Every row gives one point. The points of each table are mixes of a few directions, plus a little noise. How many directions does each table use, and how many do they share? Where both have some left over, give the other angles between the two spaces (their principal angles), to ten degrees, smallest first.

First (7 x 3):
[[ 37  23   5]
 [-14  -9  -2]
 [ 30  19   4]
 [ 38  24   5]
 [-38 -24  -5]
 [-97 -61 -13]
 [ 45  28   6]]
Second:
[[-45 -70  16]
 [-40 -62  13]
 [ 20  31  -7]
 [ 28  42 -11]
 [  5   9  -3]
 [ 32  51 -12]]
Directions: first 1, second 1, shared 0; angles 30

First:
[[  99   33  -52   35  -13   25   -3   -4]
 [  14    5  -10    5   -2    5    0   -2]
 [-110  -36   58  -39   13  -27    4    5]
 [-121  -38   63  -44   15  -31    3    5]
 [  27    8  -14    9   -4    7    1   -2]
 [  14    5   -7    5   -2    4    0    0]
 [ -19   -6   10   -6    4   -5    1    2]
 [  96   31  -50   35  -13   25   -3   -5]
 [  -1   -2    1   -1    0    0   -1    0]]
Second (9 x 8):
[[ 34 -62 -47 -41  38 -51  69   9]
 [-12  17  11  11 -12  13 -21  -4]
 [ 14  45  74  33   8  60 -15  23]
 [  1  50  67  36  -5  57 -31  14]
 [ 27 -36 -21 -24  28 -26  46  10]
 [-43  22 -14  13 -41   1 -52 -26]
 [ -5 -27 -40 -19  -1 -33  12 -11]
 [  6  19  32  14   3  26  -7  10]
 [-21 -30 -61 -23 -16 -47  -1 -24]]
Directions: first 1, second 2, shared 0; angles 80

First (9 x 12):
[[ -54   83   -9   62    2   20   -6   17  -23   36  -13   -4]
 [ -14   22   -2   16    0    5   -1    4   -8   10   -4    0]
 [  47  -73    8  -54   -3  -17    5  -16   21  -31   11    4]
 [ -29   45   -4   34    3   11   -2   10  -13   18   -8   -2]
 [ -57   89   -9   68    2   22   -5   19  -25   36  -15   -4]
 [  17  -26    2  -20   -2   -6    1   -6    7  -10    5    2]
 [ -47   74   -7   54    3   18   -4   15  -21   30  -13   -4]
 [  66 -106   11  -77   -2  -25    7  -23   30  -43   16    5]
 [  70 -112   11  -83   -3  -27    7  -23   33  -44   18    5]]
Second (9 x 12):
[[  16   10   37    0    1  -43  -32   27  -42   31  -27   -3]
 [  38   51   60   20  -10  -12  -22    6   16   18  -60   32]
 [  24  -34  -11  -43    7   57   33   45   12   -8   30   27]
 [ -30  -23   21  -37  -14  -70  -17  -33    5    2  -26  -69]
 [ -20   31  -16   31   14   35    9  -21  -11    3   19    0]
 [ -51   25   49  -25    4  -34  -10  -40  -29   23  -32  -82]
 [  13    6   22  -52   14   80   37   26   15   10   14    5]
 [ -12  -46  -60   51  -17  -25   14    1    0  -64   21   39]
 [  23  -21 -101   55    2   10  -12  -11   34  -16   61   50]]
Directions: first 1, second 6, shared 0; angles 30

First (10 x 24):
[[-70  25  -8  -7  24 -59 -17  -4 -73 -77 -11  -3 -31 -41  -4  -8  -3 -27
   -9 -51  31   3  19  70]
 [-32 -32 -53  12   4 -13  -5   1 -41 -66  12  32   3  -7   3  41   2 -11
  -13 -30  22 -10   4  61]
 [ 12  11  12  -8  -1   4  10 -13  21  21  -6 -15   8  14   4  -5   2   6
    7  14  -7  15   2 -23]
 [  1 -27 -31   8  -4  10   4  -1  -2 -19  10  20  12  10   4  29   3   2
   -5  -2   5  -5  -2  16]
 [ 12  -4   5   3  -4  11  -1   6  10  16   2   2   2   2  -2  -4  -1   4
    1   8  -6  -5  -5 -13]
 [ -2 -41 -33  23  -6  14 -16  30 -23 -26  19  40  -3 -15  -7  22  -4  -3
  -13 -14   6 -35 -12  32]
 [ 11  30  27 -19   2  -4  17 -26  30  30 -14 -33   8  20   7 -15   4   6
   12  19  -9  30   8 -36]
 [ 12   3  15   2  -3   8  -3   9   9  20   0  -3  -4  -3  -4 -13  -3   3
    2   7  -8  -6  -5 -16]
 [ 16   2   2  -6  -4   9  13 -15  26  19  -2 -10  14  22   7   5   4   8
    6  16  -7  15   2 -23]
 [ 39  32  63  -7  -7  19  -2  12  43  80 -10 -31  -9  -2  -9 -52  -5  12
   13  32 -27   0 -11 -69]]
Second:
[[   1   -4   -6    0   -1    2    3   -3    1   -3    1    2    4    5
     2    7    1    1    0    1    1    2    1    2]
 [  -3   16   24   -1    3   -6  -11   12   -7   12   -4   -9  -16  -19
    -8  -26   -5   -4    0   -3   -3   -8   -3   -6]
 [  -4   24   36   -1    4   -8  -16   19  -10   17   -6  -12  -24  -28
   -13  -39   -7   -5    1   -4   -5  -12   -4   -9]
 [  12  -73 -113    3  -13   27   51  -61   32  -55   21   36   76   88
    38  121   23   16   -2   15   15   38   12   30]
 [   4  -25  -38    1   -4    9   17  -21   11  -18    7   12   25   30
    13   41    8    5   -1    4    5   12    3   10]
 [  -2   16   24   -1    2   -6  -11   13   -7   11   -5   -8  -16  -19
    -8  -25   -5   -4    0   -3   -3   -8   -3   -6]
 [  -2   12   17   -1    2   -5   -8   10   -5    9   -3   -6  -12  -13
    -6  -19   -3   -3    0   -2   -2   -6   -2   -5]
 [   0   -2   -4    0   -1    1    2   -2    1   -2    0    1    2    3
     1    5    1    1   -1    1    1    1    1    1]
 [  -6   38   59   -2    7  -14  -27   32  -17   29  -11  -19  -39  -46
   -20  -63  -11   -9    1   -7   -8  -20   -6  -15]]
Directions: first 3, second 1, shared 1

First:
[[  6   1 -12 -34 -61   2  61  21 -53   2  58  23 -30  46  18 -12   8  61
    8  19 -50 -63  29 -66  36  17  -8   3  65  43 -18 -11]
 [ 22 -10   8 -56 -70  23  42  21 -34   9   4  -1 -18   5  24   4  16 -11
   21  28 -16 -68  10 -52  38   8  16   4  50  36   1 -10]
 [ -8  22 -25  12  -6 -12  -4 -11   2  26  18  -9  -8   7  15   2  10  27
   -1  14 -38   6   2 -26  14  25 -34 -19  20 -30  -7  23]
 [-11  -4  11  43  70 -22 -37 -18  29 -20 -19   5  23 -15 -34  -5 -20 -15
  -21 -31  45  55  -7  71 -40 -28   6   8 -61 -15  -1   0]
 [-16   2 -16 -14 -37  53  17  36  -5  -8  18  -4 -15  31  26   6   7  36
   27  -2 -45   2 -20 -60   0  42   4  -2  35   8  21 -20]
 [  0  33 -33  -9 -36   8 -18 -16  18  60 -17 -43  -8 -24  44  22  31 -16
   17  42 -51  -4 -15 -55  36  47 -44 -38  37 -63   9  43]
 [ -3 -22  32  22  62  17 -52  -3  49 -30 -69 -14  35 -44 -29  10 -17 -76
   -3 -34  78  59 -34  80 -50 -34  41  16 -78 -11  28 -15]
 [  9 -21  35  36  79 -69  -7 -29  -7 -38   7  42  21  -5 -64 -27 -35  -6
  -47 -35  78  14  34 108 -34 -77  18  29 -68  33 -34  -9]]
Second, 10 rows:
[[  19   31  -22  -11  -27  -49   -5  -42   -6   68   -1  -24   -9  -29
    24    6   27  -17   -8   52  -32  -38   23  -25   54   11  -55  -34
    32  -47  -25   58]
 [  54   12   14  -24  -12 -112   15  -71  -36   61   -4    4   -2  -46
   -12  -12   13  -49  -40   58   30  -90   70   36   70  -58  -38  -15
    13   -6  -62   62]
 [  11    4    9   16   36  -38  -29  -34   18   15  -29  -10   17  -37
   -16    1   -2  -44  -19    4   37   12    6   51   -3  -28   -8   -6
   -35  -25  -10   24]
 [  -6   -9    8   11   23   10  -11    5   12  -20  -10    3    8   -2
   -12    1  -10   -7   -1  -19   20   24  -12   24  -23   -8   15    9
   -24    4    9  -13]
 [ -15   16  -32  -18  -58   42   25   28  -14   15   33   -9  -25   36
    41    8   18   52   27   17  -77  -15  -11  -89   22   58  -20  -15
    62   -4   13   -3]
 [ -30   -8   -9    9    1   65   -3   42   16  -36    6   -1   -1   30
     7    7   -7   31   24  -31  -19   46  -37  -24  -37   33   22    9
    -3    7   35  -36]
 [ -10   31  -40   -7  -44   16    0    1    3   45   13  -28  -17    6
    44   14   26   26   18   33  -71   -5  -10  -73   33   57  -43  -31
    51  -44    7   29]
 [ -18  -30   26   24   50   34  -17   27   24  -63  -18   17   20    9
   -32   -4  -28   -6    2  -53   51   56  -27   53  -61  -23   50   31
   -57   29   25  -47]
 [  -8  -61   53    0   37   40   29   54  -18 -107   12   57   11   41
   -55  -23  -46   16   -1  -73   75   17   -4   61  -68  -53   91   65
   -51  104   14  -89]
 [   1   11  -10   -1   -8   -6   -4  -10    2   20   -1  -10   -2   -7
    11    4    8   -1    1   14  -14   -5    2  -14   13   10  -17  -12
    11  -18   -3   16]]
Directions: first 4, second 3, shared 3

First:
[[  18   -5    0   -7   34   14  -20   48   43   36   39  -20    6   37
   -71  -50  -32  -34   16   -3   64   39    2   88   19   46   -3  -32
    30   70  -28   22]
 [  -8    9   45    5  -11  -35    9   10    9    4   10  -19  -13  -14
    54   24   18  -30  -47   -3  -42  -32    4    1   48  -22   31  -19
     1  -21   41  -36]
 [  28  -11 -117  -29  -25   46  -34  -73 -121  -11  -11   44   13   37
    57   30  -24   32  -34   37  -10   15  -36  -27  -64   33   46   65
   -98  -62  -25  -27]
 [ -12   13   58   13  -13  -45    9    8   11    6    7  -34  -20  -19
    45   25   38  -27  -43    0  -35  -32    9    2   46  -13   16  -17
    14  -20   20  -16]
 [   1  -22    2    9   17   46    0   17   40  -64   23   16   34   -3
   -75  -34   12   15   51  -11   35    1    9   21  -35    8  -33  -21
    43   25  -37   33]
 [ -15    5    2   12   -5   -4   15  -30   -5  -10  -37    2   -3  -20
   -49   -2   25   65   68    4   20   13    5  -44  -53    4  -75   29
    28    7  -55   66]
 [ -16   15   36    1   -3  -36   19   24   24   29  -12   -3  -21  -20
    63   20  -21  -34  -41  -19  -54  -28   10  -26   64  -55   37  -14
   -13  -12   91  -55]
 [   5    7  -23  -13    0   -5   -5   -3  -17   41  -13    6  -12   13
    30    6  -38  -10  -20   -1  -11   10   -7   -9   15   -8   22   12
   -34   -2   31  -28]
 [  -4   -8   -2    7    5   20    5   -4   15  -30   -2    6   15   -8
   -51  -17   16   29   46   -1   26    7    6   -3  -35    7  -39    1
    29   13  -39   38]]
Second (10 x 32):
[[ -29  -18    7   31  -12   15   11   17   14   91   15  -38   12   59
   -34  -57   12  -36   20   11   26   10   24   15   -2   66    2   41
    25   31   -4   -5]
 [ -22   -6   40  -28   29  -13   20   21   33   64  -57   -8   -6    3
    -1  -17  -46  -37    7    5   17    6   29  -27  -14  -36    2    9
    10   49   50   37]
 [  -5   -5   -8    5   -4    8    4   24    3   21   33  -25    5   25
     6  -22   10  -19    1   -6    3    7    1   35    7   37   11   11
     3   18  -10  -11]
 [  16   -5  -35  -20    4   13   11    9  -31  -22   13  -25    0  -14
     0    5    3   36   23  -18    9   13  -27   25  -33   13  -34    8
     2   22  -33   21]
 [  20   -6  -37    1  -12   15    0  -19  -41  -28   13  -10    2  -15
   -22    7   19   53   28   -5    8    3  -24    4  -28   21  -41    8
     7   -7  -44    8]
 [ -59    3   84   45   -8  -20   15  -17   71   29  -51   27    8   11
   -31  -25   32  -28   22   24   -2  -19   61  -74   -6  -23    2   18
    38  -15   22   36]
 [  34   15  -10  -10   -2  -13  -27  -52  -27  -66  -31   56  -15  -49
     3   58  -18   45  -26   10  -16  -17  -19  -45   11  -64   -4  -42
   -28  -59   17  -16]
 [ -21    5   18  -15   19   -4   23   56   33  -20   31  -24   10    2
    49  -10   14  -39   -6  -25  -19   11    5   50    3    7   23    0
     3   37   -7   16]
 [  83   32  -59  -22   -8  -14  -67  -48  -62 -116   36   75  -21  -47
    59   94  -34   36  -94    0  -49  -18  -61   15   79  -63   57  -85
   -80 -101   28  -99]
 [ -19  -13    5   16   -7   10   14    8    5   50    0  -26    7   26
   -31  -34   12   -7   30    5   20    6   14   -2  -20   39  -20   30
    23   24  -16   17]]
Directions: first 5, second 5, shared 1; angles 30, 40, 50, 80

First (8 x 32):
[[  9 -22  24  15 -53 -17 -25  53  47  34  51  33  31   7  11  13  14 -33
   65   1  50  34  33 -44 -67 -33 -21  35 -27 -24 -69  42]
 [-32   2   2  -6  30  28  34 -28 -35 -26 -18  -5 -22  -2  21   5  19  46
   -9 -13 -37 -12 -41  19  50  24  37 -40  37  13  39 -15]
 [-14   5  -4  -5  23  14  18 -21 -24 -18 -17  -9 -15  -2   6  -2   4  24
  -17  -4 -25 -13 -22  17  33  15  18 -23  20  11  30 -15]
 [-30   6  -1  -7  37  28  35 -34 -39 -29 -24 -11 -25  -3  17   2  15  47
  -19 -11 -42 -17 -43  24  57  27  37 -42  38  16  47 -22]
 [ 18   6 -10  -1  -1 -13 -16   0   8   6  -6  -7   5  -1 -18  -8 -17 -19
  -16   8   7  -4  15   3 -11  -5 -17  16 -15   0  -2  -3]
 [  1 -25  29  15 -54 -11 -18  54  45  33  54  38  30   7  18  17  21 -25
   75  -3  50  37  28 -48 -63 -32 -14  29 -21 -25 -72  44]
 [ 10  14 -19  -7  21  -4  -3 -22 -15  -9 -28 -21 -10  -3 -20 -11 -20  -3
  -42   6 -15 -19  -1  21  19  12  -5  -2   0   9  28 -21]
 [ 34  13 -22  -4  -2 -27 -31  -2  13  12 -14 -17   8  -2 -36 -15 -36 -39
  -37  16  13 -10  30   7 -19  -8 -33  28 -30   0  -2 -10]]
Second (9 x 32):
[[ -25   -9    8   15  -26   21   28    7   -1    7   14    6   -5  -26
     9    0  -21  -28   10   28    1   17  -50   -1   57   -1   21   13
    20  -26  -15   18]
 [   6    2   -1   -3    6   -5   -6   -2    1   -1   -3   -1    0    5
    -2    0    5    6   -2   -6    0   -4   11    0  -11    0   -4   -2
    -3    6    3   -4]
 [ -20   -8    7   13  -21   17   23    7   -1    5   11    4   -3  -21
     9    0  -18  -23    8   22    0   15  -40   -1   47    0   16   10
    16  -21  -12   16]
 [ -27   -9    9   16  -29   22   31    7   -1    8   14    5   -4  -27
    11    1  -24  -29   12   30    0   19  -53    0   60    0   22   13
    22  -28  -16   20]
 [  32   10  -11  -20   36  -28  -37   -9    2   -9  -19   -7    6   33
   -12   -1   29   37  -15  -38   -1  -23   66    1  -74    0  -28  -16
   -27   35   21  -26]
 [ -16   -5    5   10  -18   14   19    4    0    5    9    3   -3  -17
     7    0  -14  -18    8   18    1   11  -32    0   37   -1   14    8
    13  -17  -10   12]
 [  34   10  -11  -21   37  -28  -39   -9    2  -10  -19   -7    6   35
   -12   -1   30   38  -14  -38   -1  -24   69    1  -79    1  -30  -17
   -28   36   21  -27]
 [ -38  -13   11   23  -40   32   42   11   -2   11   19    7   -6  -39
    14    1  -35  -43   17   43    1   27  -77   -2   87   -1   33   20
    30  -40  -24   30]
 [  52   18  -16  -32   56  -45  -60  -14    3  -15  -28  -10    9   55
   -20   -1   47   60  -22  -59   -2  -36  106    1 -121    0  -46  -26
   -43   56   33  -41]]
Directions: first 2, second 1, shared 0; angles 70

First:
[[  -9  -16   -7   40  -31  -14  -45  -29  -12   18  -27   -4  -32   11
    -2   39  -21   -1  -23   43   20  -34   -5   41   14    7  -19    6
   -21   -7   13   28]
 [  -1   -3   -3  -12    6    1    8    3    3  -13    3    6   -4   15
     7   -4    2    7    4   21   -4   -7    5  -17  -14    4    3   -3
    -2   -4  -11    2]
 [  -7  -15   -8    3  -10  -11  -14  -14   -3   -8  -11    6  -27   27
     8   16   -6   10   -8   58    7  -30    4   -2   -9   11   -6   -1
   -18  -12  -11   23]
 [ -16  -27  -12   85  -62  -29  -94  -63  -23   34  -53   -9  -67   23
    -5   80  -37   -4  -48   88   36  -68  -12   81   28   12  -39   14
   -43  -14   26   59]
 [   6   11    4  -40   28   13   42   28   11  -17   25    5   26   -7
     3  -35   15    1   22  -33  -15   25    5  -37  -13   -4   15   -7
    17    5  -16  -23]
 [  13   27   12  -23   26   20   40   33    8    3   25   -4   49  -37
   -12  -39   16  -10   20  -92  -19   54   -2  -17    3  -17   19   -2
    32   20    5  -40]
 [  12   27   13   -4   18   19   28   27    4   16   18  -10   48  -48
   -16  -29   11  -15   16 -107  -14   58   -7    3   15  -21   13    2
    33   21   16  -39]
 [  -7  -13   -8   -7   -4   -7   -7   -8    0  -15   -5    7  -24   28
    11   10   -1   10   -5   59    4  -29    8  -12  -12   12   -5   -3
   -15  -11  -15   18]
 [  -5   -8   -4    2   -5   -5  -10   -8   -2   -5   -4    4  -15   14
     5    7   -5    4   -5   29    4  -17    3   -1   -4    6   -5    0
    -8   -7   -4   10]
 [   9   20   12  -42   35   19   51   37   13  -13   32    1   44  -23
    -2  -46   20   -2   26  -65  -21   47    3  -38  -10  -10   19   -8
    29   10  -11  -39]]
Second (8 x 32):
[[   6    8    4  -18   -2   13   -5    1   10    5   31   -6   17  -20
    -3  -16   16    8    2  -87  -10   38   -1   13   13  -25   25  -19
    26    9   10  -29]
 [   9   10    6  -25   -3   18   -7    1   14    7   42   -9   24  -28
    -4  -22   21   11    3 -119  -14   52   -1   18   18  -34   34  -26
    36   12   14  -40]
 [  -8   -9   -5   22    2  -16    6   -1  -12   -6  -37    8  -21   25
     4   19  -19   -9   -3  105   12  -46    1  -16  -16   30  -30   23
   -31  -10  -12   35]
 [  -9  -11   -6   25    3  -18    7   -2  -14   -7  -43    9  -24   28
     4   22  -22  -11   -3  121   14  -53    2  -18  -18   34  -35   26
   -36  -12  -14   40]
 [  -6   -8   -4   18    2  -13    5   -1  -10   -5  -31    6  -17   20
     3   16  -15   -8   -2   86   10  -37    1  -13  -13   24  -25   19
   -26   -8  -10   29]
 [   5    6    4  -15   -2   11   -4    1    8    4   26   -5   14  -17
    -3  -13   13    6    2  -72   -8   32   -1   11   11  -21   21  -16
    22    7    8  -24]
 [   9   10    6  -25   -3   18   -7    1   14    7   42   -9   24  -28
    -4  -21   21   11    3 -119  -13   52   -2   18   18  -34   34  -26
    36   12   14  -40]
 [  -6   -8   -4   18    2  -13    5   -1  -10   -5  -30    6  -17   20
     3   15  -15   -8   -2   85   10  -37    1  -13  -13   24  -24   19
   -26   -8  -10   28]]
Directions: first 2, second 1, shared 0; angles 30

First:
[[  23   32  -20   10  -29  -10  -40   26   25  -14  -59  -33    1   50
    26    7    3   14  -17   44   32  -54   31    0   -5    7  -33  -48
    24   35  -26   56]
 [  31    7  -57    8   -1  -15    9    4   20  -47  -23    5    4    7
    11    1    6   -3  -18   -1    2  -18   41   -3   10   16  -41   -9
    28   -4   10   23]
 [  27   21  -55  -23  -30  -15   10   41   18  -24  -24   -6    6    7
     3    5   -1    7   -1  -20   39  -38   43  -19  -21   23  -47  -18
    23    6  -40   38]
 [   8  -16    8    0   14    3   25  -27  -20   32   23   12   15  -37
   -25   12   -6    1   37  -44  -29   49  -27   16   11  -18   23   16
   -21  -40   23  -49]
 [ -77  -33  121   28   44   37  -32  -47  -28   39   51    7  -28    2
     5  -21    2  -12  -21   60  -43   39  -76   15   15  -32   88   31
   -40   23   44  -40]
 [ -67  -26   59  -26   19   22   10    4  -16   11   68   22  -29  -19
    -8  -25   -4  -16  -19    3    3   14  -34  -24  -22    7   39   48
   -26   16  -14  -18]
 [  22    7  -33    0   -4  -10   11    3    7  -16  -12    0    8   -3
     0    5    0    1    4  -13    1   -4   20    3    4    7  -22   -6
    12  -10    2    5]
 [  51   22  -61  -57  -56  -24   49   51   -2   44   -9   -7   41  -41
   -45   31  -15   20   79 -111   47    3   19  -15  -40    9  -36  -14
    -8  -43  -73  -11]
 [ -18  -13   39   60   46   17  -41  -58    0  -24  -12    0  -17   32
    31  -13   12  -11  -45   82  -53   12  -20   30   45  -20   29   -4
     6   17   76   -3]]
Second (8 x 32):
[[ -14  -25   -7    1   -6  -10  -33  -18   32  -39    0  -23  -68  -34
     6  -18  -38   20  -59   30  -34   48    0  -77    8   28    6   49
     5    1   65   10]
 [  39    9  -26   30  -53  -39   -3   -1  -48   32  -53  -31   49  -38
   -15  -20   47   18   46  -86   53  -38    4   -4   48  -12   45   19
    10    2 -113   19]
 [ -18    0   11  -10    8    8   12    4   -3   12   25   12   -1   24
    -4    3    8  -12  -11   28  -15    2    2   24    1  -20  -17  -11
     1  -12   32  -24]
 [ -28  -48   -3   35  -33  -12  -32   -3   -4   31   42   12    5  -40
   -32  -78   -9   -3  -53  -10  -21  -10   43   -2   57  -36   18   77
     4  -29   10  -31]
 [  49   32   17    3   51   34   30  -22   58  -48  -52  -30   30    4
    24   97  -76  -14   38  -39  -38   44  -91   14  -84   72   10  -36
   -32   46   50   41]
 [ -10   -2    6  -25   13   -1  -24   26   -5  -24   21   52  -28   20
    17    1   -6    4   -3   35   11   -7   29   -9  -25   19  -33  -36
   -14    9   -6    7]
 [ -27   15    0  -28   38   32   26   10    1   13   33    9  -21   36
    11  -10   38   -8   24   50   42  -33   24   18  -26  -31  -24  -30
    27  -12  -32   -9]
 [   7   20    5   -6  -16  -14   24    6  -33   24  -13   -3   30   28
    -7   25   37   -4   20   -8    3   -5  -13   33   18  -20   -6  -32
    -1   -7   -7  -15]]
Directions: first 4, second 6, shared 0; angles 40, 40, 70, 80

First:
[[   2    7  -15   -3   14   -3  -34    6    3   -5  -36  -10   38  -14
   -38  -28    0    9  -20   27   28   -7    4   21  -25  -25   27  -30
   -71  -10    2  -10]
 [ -10  -22    3  -33  -14   29    9    4   22   20   96  -13  -48   38
    34   59   24   16   43  -17  -28   29   43  -33   20   51  -24   27
    55   14   -1  -15]
 [  17    9  -12    9   21   -1  -43   -8  -14   10  -26  -14   30  -12
   -46  -59    0    5   -5   39   25  -14    7   32  -44  -22   38  -39
   -67  -15   15   -6]
 [  -7   -8  -17  -21  -11   32   14   33   17    2   21  -12   20    8
   -14   43   14   41   -8   11    5   23   82  -35   17    6    3    1
    -8    2    4    2]
 [   5    3   20   13   15  -43  -16  -11   -5   -6  -58    8   16  -22
   -25  -84  -17  -18  -29   13   43  -11  -58   18  -17  -41   19  -19
   -51   -9   -7   -8]
 [   4   -7   27    7    6  -31    7   -3   -1    4  -21    8   -5   -8
   -11  -68  -12   -5  -16    4   32    4  -27   -9   -1  -22    7   -4
   -12   -3   -3    0]
 [  -9   13   -1    4   10  -34  -29  -26    1  -24  -40   13    2  -14
    13   -3  -10  -43   -9  -18   -2  -25 -101   45   -9  -11   -7   -1
   -24    1  -19  -19]
 [   9    6    1   24  -18   30   47  -12  -26   10   47   10  -41   18
    51   64   -2  -10   40  -32  -68   -9   26   -9   18   44  -29   32
   112    7   13   36]
 [ -11    0   -4   -1  -22   20   45   15    6  -10   20   10  -12    7
    35   77    1    6    4  -29  -35    8   27  -28   39   23  -32   32
    66   12   -6   19]]
Second:
[[-41   2 -15 121  67 -27 -14   3 -61  38  31  49   2  33  62  21 -64 -51
  -70  -5 -46   6   5  26 -14  42 -19  36 -20 112 -25   4]
 [ 29  -2  10 -85 -47  19  10  -3  44 -26 -21 -34  -2 -24 -43 -14  45  36
   50   3  33  -4  -4 -18   9 -29  13 -25  13 -78  19  -3]
 [ 12  -1   5 -35 -20   8   4  -1  18 -11  -9 -15  -1 -10 -18  -6  19  15
   22   1  14  -1  -1  -8   4 -13   5 -11   6 -33   9   0]
 [ 16  -1   6 -47 -27  11   5  -1  25 -15 -12 -20  -1 -13 -25  -9  26  20
   28   1  18  -2  -1 -11   5 -16   8 -15   8 -44  10  -2]
 [ 11  -2   4 -33 -18   7   3  -1  17 -10  -8 -13  -2 -10 -17  -6  17  13
   19   2  13  -1  -1  -7   3 -12   5 -10   5 -31   7  -1]
 [ 30  -2  10 -87 -48  20  10  -2  45 -27 -22 -36  -2 -24 -44 -15  46  37
   50   3  34  -4  -3 -18  10 -30  14 -26  14 -81  18  -2]
 [  0   0   1  -1   0   0   0   0   1   0   0   0  -1   0   0   0   0   1
    0   0   0   0   0   0   1  -1   0   0  -1  -1   0   0]
 [-28   1 -10  85  47 -19 -10   3 -44  27  21  34   2  23  43  15 -46 -37
  -49  -3 -32   5   4  18  -9  29 -13  25 -14  79 -18   2]
 [-29   2 -10  84  47 -19 -10   4 -43  26  21  33   2  23  43  14 -44 -36
  -49  -3 -32   4   4  18  -9  29 -13  25 -13  78 -18   2]]
Directions: first 5, second 1, shared 0; angles 70
